Each wall is flat, endless, passes through zero and stands at right angles to its row. A trip goes straight from one point to another. Which walls does it cross, in order?

Walls:
(1): [-34  24 -58]
(2): [  9  -9 -11]
(3): [95 23 27]
(4): [-14   7 -16]
(5): [ -1 -35  23]
(6): [ 19 -17  -8]
(7): [ 9  9 38]
Trips:
[-17  21 -19] to [-21  -3 -36] -> 2
[ 38  34 -11] to [12  8 21] -> 1, 2, 6, 5
[55  9 29] to [-24   0  24] -> 2, 6, 3
[ -8  25 -29] to [-42 -18  22] -> 2, 5, 7, 1

Walls:
(1): [ 16  17   6   6  22  36  10 -10   8  42  14   0  30 -11]
(2): [ -5  -4  -3  23 -21  41  28  14   0 -16 -40  -2  -3  14]
(3): [-23  12  13 -15 -36  34  -5  43  -4 -13   2  -9  -4   0]
(4): [ 30   1  30  18  58  32  -7  46  23   8   1  15  -6 -18]
(5): [-14 -24  -5   0 -30  11  27 -48 -70   2   3 -12  20   4]
Trips:
[ 14  -7  20  62  16  29  -3 -56 -17  -4  11  39 -56 -20] to [  3 -55   3 -24 -32  33 -28  15  30  21 -10   0 -48  21] -> 1, 5, 3
[  1 -44 -61  25  15 -23  26 -23  16 -58  59  12  -8 -11] to [ 11  -8  21   9 -32  27 -19  -1   3  -7   7  44   9  16] -> 2, 3, 4, 1

Walls:
(1): [  2   9 -35  10   3  35 -16  23  10 -14   5  44  14  -6  20  -6  22 -36
 -23  36  -7 -24 -58  20  23  23   5  10  28  31 -32  20  -2  22   1 -18
  50 -14 -27 -27 -11   0 -33  29 -19 -26  16  19]
(2): [-11 -11  31  -8   9 -34  17  57 -16   1 -57  23  11 -27  -8  -2  18  -5
 -59  22  -4  10  17 -26   6 -24   1   0  -1 -34  17  -7  -1  -4 -31  10
 -36  10  31 -12  23  25  -2 -44  -1 -19  10  53]
(3): [ 12  36  25   8  -7  16  -9 -13  -7  -3 -21  43  -8 -15  21  31  21  44
   3  21 -22  36  14 -19 -12  -6 -31  15   5 -40  27  40  13  12  -7  -7
  26  -9  38   3  29   6  -9 -20   3 -11  -5  24]
(4): [ -4 -14  25   2  18 -20 -23  11  -7   5 -64 -43   7  -8 -13  -7  17 -34
  13 -20  38 -35 -14   1 -21 -37  17  18 -34 -13  44   6   2  14 -10 -47
 -40 -10 -22  26  36   8 -22  13  15   0 -25  45]
(5): [  0 -19  -4  -9  38  24 -25  14  29 -24 -37  17  -9  19 -12 -24  17  29
 -24   8  18 -24  -4   9  -3  -3  11  -6  -1  17 -31  -2 -13 -13  11  10
  46  15   3  -6 -43   5  -9  31  -9   5 -28 -14]
Trips:
[  2  29   7  35 -27  23  -9  -5 -10  12  -9   3  49 -39  39 -13  18 -14
 -11 -33  30  34  16 -53   1  16 -11  30  -6  14   4  -4 -13   5   5  -1
  -4  10  -6 -20 -14 -36  -1  -8   0  -5   1  -3] to [ 16 -18  20   5  10 -19   1  -9  -1   0  18  20  -1 -15  20  20 -18  -7
 -36  30  18 -23   4   8   9  30  -6   5  13 -33 -20 -47  33   3  20  35
   1 -14  41  21   8 -13  -5 -15  -7 -15  -4 -12] -> 1
[-36  -3   1 -50 -12 -49 -18  -9  -4  16 -32 -27  29 -24  -1  -7 -22  32
   4  10 -47  -6 -13 -16 -20 -15 -33  34  18 -24  -7 -17   6  -1 -19 -11
 -12  -5  17 -17   9  34 -52  10  13   2  -1  12] to [  7  22  10   0  16 -10  16  20 -16  -7 -20 -27  20   8  16 -11  -2  -7
   7   0 -29  25  27 -12  24  -4 -33  16 -16  31 -11  12  -7  -5   8 -10
 -26  20  13  36  -9 -26  -6 -26  11  -6   4  11] -> none
[ 10   4  14 -21  20 -10  28  10  19 -29  16  29  38 -19  43 -25  42 -15
   7 -17  24 -30 -17   0   0 -15  25   4  -4 -11  58   4   3   0  11   3
  21  -9 -28 -55 -21 -28   3 -60  -3  13 -19 -20] to [ 40  10  15 -27  -3   3   0 -22  32  -6 -25   0  -5  21 -35  29  15   7
 -16 -17  32   0  25 -13 -11   2 -11  -2 -25  37   2 -30  15   9  11 -36
 -38  14  -3  21 -29 -41 -12 -12  11 -10  21  -1] -> 1, 2
[ 15  19  -7  42  30  50 -11 -24 -18 -32   1 -24  27   2  -1 -10  18  30
   7   3 -16   1   6 -29 -23 -20 -17  56   0 -34  22 -33  24 -20  12  16
 -16 -17   0 -20  31 -15   4   0 -20  13   2  -3] to [ -3  26   5 -11  -1   7  -7   5  32 -11 -10   7 -25  27 -10  35 -39 -10
  27 -19  -7   7 -22  -4 -12 -12  25  11   4  -4 -12   7  28 -20  30  -4
   7  -1 -24 -18  40 -16 -10 -27  34  29   2  20] -> none
[  9  16   7  31 -17  15 -13 -20  21 -64 -26 -19 -29  14  12  14   1 -14
   4 -19 -27  -2   0  37 -44   0 -19  -5 -26   6   4  10   7  -8   0 -47
  40 -16   7 -31 -33  -6  -9  13 -25   4  15 -32] to [ -7   0  10 -11  -5 -37  20  47 -16 -34 -21 -16 -11  29 -12 -24 -11  -6
 -12  42  -4 -19  10 -16  16 -20 -13   5   5  14 -21  22   2  -2  22  35
   2  50  50  13 -16  -2  46 -25 -17 -21 -32 -29] -> 1, 3, 2
[-24   6  43   0 -11  49 -76 -15  10  30 -12 -17 -28  21  16 -35  30  15
 -14  -8   7   6 -13   2 -22  25  -4 -31 -31  -7 -12  33  10  -2  21   7
  18 -13  75 -61 -38   8  13   8  10 -12  16  11] to [-24  16   4  32  24 -16 -46  33   6  24 -22  10 -66 -10   5 -21  -7  12
   7 -15  34  17   4  -3   5  26  10  -5  30 -24 -33 -10  32 -13  32  63
 -13  -2  56 -34  -8 -32  -1  24 -26  -3 -13   1] -> 2, 1
